Rows are points. To make a cloud, some directions were put in groups of two or more. Within a group, all points are equally far from the middle, so they leave a hole (a ring in 2 directions, a hollow ball in 3). The other directions are filled evenly. Then the cloud was stretched, turned, moved and blurred a little. How many holes are there, and how many directions does each take, smallest first?

Cloud (13 x 2):
62 2

27 -57

14 -62

9 -63

34 -52

10 -63

39 -48

-26 -30

-10 -60

-24 -42

-17 -54

62 6

62 -1
Holes: 1 (2)

Cloud (22 x 3):
57 -4 40

44 58 38

-42 -12 31

32 -18 63

-68 -66 13

46 -72 35

38 -36 -33

-11 43 27

-59 -39 6

-5 1 -67

8 24 49

76 26 2

-46 -40 -33

42 -58 56

2 47 35

-3 1 56

46 1 51

45 -75 31

-47 -13 19

49 -26 -26

-57 -82 -21

-56 -33 -11
Holes: 1 (2)

Cloud, 46 rows:
-9 -51 -43 1 19 -9

10 69 39 -55 -46 8

38 -30 -58 -11 -47 19

-25 47 9 -39 -51 17

-33 -21 -33 -27 20 56

19 47 -4 -13 51 38

23 25 31 -38 -28 33

58 25 30 -68 5 -6

25 2 -74 14 -10 -38

20 -56 29 73 -2 47

62 0 20 14 1 3

6 35 33 -1 -49 -23

3 8 12 57 46 -16

36 12 12 -49 41 -37

53 52 -20 40 -33 -22

26 35 -30 -27 24 37

75 -45 2 31 21 26

67 -24 9 58 3 33

35 -4 -39 30 -50 34

-7 19 6 -37 7 47

12 -10 -21 33 -66 58

-29 -22 -2 47 -22 10

21 18 -12 35 35 10

12 13 50 -47 50 27

4 -22 -55 22 3 51

3 16 -3 -29 31 -18

36 -3 -6 38 36 11

48 34 -42 63 29 -11

52 70 27 -14 -47 1

40 59 7 1 -69 -5

60 -86 -12 19 17 -7

7 -46 23 21 -32 -44

-8 -18 15 23 12 14

52 -15 -30 -46 -17 -14

17 -54 -2 -12 15 49

8 -64 1 -31 41 38

41 -27 28 -21 -41 -16

69 24 -6 11 44 7

90 -20 -22 -18 59 11

15 -43 22 -95 -38 33

35 22 -38 44 -31 -6

1 16 40 -21 -84 12

36 -30 39 -43 44 58

-38 23 16 26 -24 65

54 -70 -1 19 -25 -40

-13 -39 56 48 11 -9
Holes: 0

Cloud, 84 rows:
-16 28 1 -51 -24 -22 -16 41

-11 -59 37 -52 43 5 22 -34

-52 -39 18 11 38 32 -23 3

-1 5 -19 -33 -18 25 23 3

28 46 47 -29 31 -47 32 23

41 -16 -11 34 50 -50 30 -7

48 -13 18 41 20 52 -1 -14

-18 21 -23 10 -13 -25 -39 -34

27 -26 40 -66 55 27 7 -2

11 52 72 29 24 -30 38 30

-30 -21 -35 17 -6 -12 -47 13

-2 18 -30 -10 -37 17 -9 5

-44 6 61 10 19 -6 26 21

5 -33 13 -21 -21 9 4 -55

22 46 79 -6 26 -5 67 -11

16 78 -7 9 46 -15 4 -11

53 1 63 -10 -11 -45 -11 30

-44 19 14 12 -3 12 -61 8

26 -11 30 -63 36 58 -21 26

-23 44 -3 -55 6 -28 -3 22

6 76 -20 25 14 -21 1 -2

64 35 -21 -4 18 -23 28 -44

-23 59 42 55 7 -26 14 10

-7 -4 21 59 -31 -18 45 -1

-13 79 -5 34 46 -24 22 -13

-6 -21 16 5 -10 -52 50 -38

-59 -3 -5 6 55 29 9 14

24 41 -9 33 55 -45 27 19

47 37 -19 -32 38 -37 -1 -22

-39 22 41 -48 18 0 19 -6

-12 -71 -15 25 17 0 -1 -4

50 -18 12 -35 20 -50 19 -3

-37 54 -12 25 25 -21 -7 -4

18 31 28 -17 13 63 -5 7

-29 4 30 63 15 15 47 -41

28 39 75 28 45 -30 41 12

26 3 -14 24 36 -33 66 29

0 44 -6 -35 -31 -9 -24 34

-6 2 -54 16 6 27 6 31

-30 -8 60 -15 1 -49 -10 8

28 -23 -14 26 74 20 54 0

-10 -8 8 3 14 25 9 -88

10 58 -6 10 -37 -32 30 -48

0 -19 64 -45 43 -22 2 -34

18 45 41 35 20 20 -26 38

20 -1 37 -65 75 -15 13 -21

-14 -15 19 -30 -3 15 54 9

43 -5 37 -12 -12 -60 3 -39

-12 16 -1 33 39 45 37 2

29 6 35 -42 8 -10 -62 -5

-18 50 37 3 -10 45 -14 -14

50 51 15 -18 -25 -20 0 14

-2 48 -39 19 52 -32 18 24

24 13 -22 -34 54 -30 -34 -28

-23 -35 -10 12 60 28 1 -61

32 -25 31 33 21 49 -21 -45

44 -32 19 -33 35 0 39 -59

-42 -20 66 -42 1 -13 -20 23

22 76 -30 19 -4 -27 28 -34

1 24 54 -22 57 -8 67 16

-39 3 24 40 14 36 -1 -30

35 -46 12 4 18 -28 -16 55

-16 9 1 -9 54 53 -20 60

35 34 35 43 -16 -44 42 36

16 -15 38 8 -35 -37 34 -63

-23 36 31 10 2 -5 -38 -57

-19 -32 -1 30 0 -49 13 -2

-20 31 30 -3 -1 24 26 -69

-39 -10 48 -8 -4 -44 -14 32

46 -7 26 -42 11 -41 -5 37

-32 -21 -16 -10 4 52 -12 -31

5 18 69 -9 -22 3 -60 -44

-19 -15 49 -26 -17 28 7 -38

-20 23 -22 49 -7 -29 8 8

32 7 26 27 5 -15 80 13

55 13 -12 -29 20 -34 -2 -31

62 30 -20 30 8 -7 -1 -25

6 79 31 -27 11 -40 30 -7

59 9 8 68 21 -20 48 -16

-11 4 29 16 -40 52 -14 -47

24 34 41 33 6 66 -11 10

5 -47 26 5 95 1 36 -18

38 -4 -4 24 53 -55 26 13

-44 8 38 25 0 -28 -17 34
Holes: 3 (2, 2, 2)
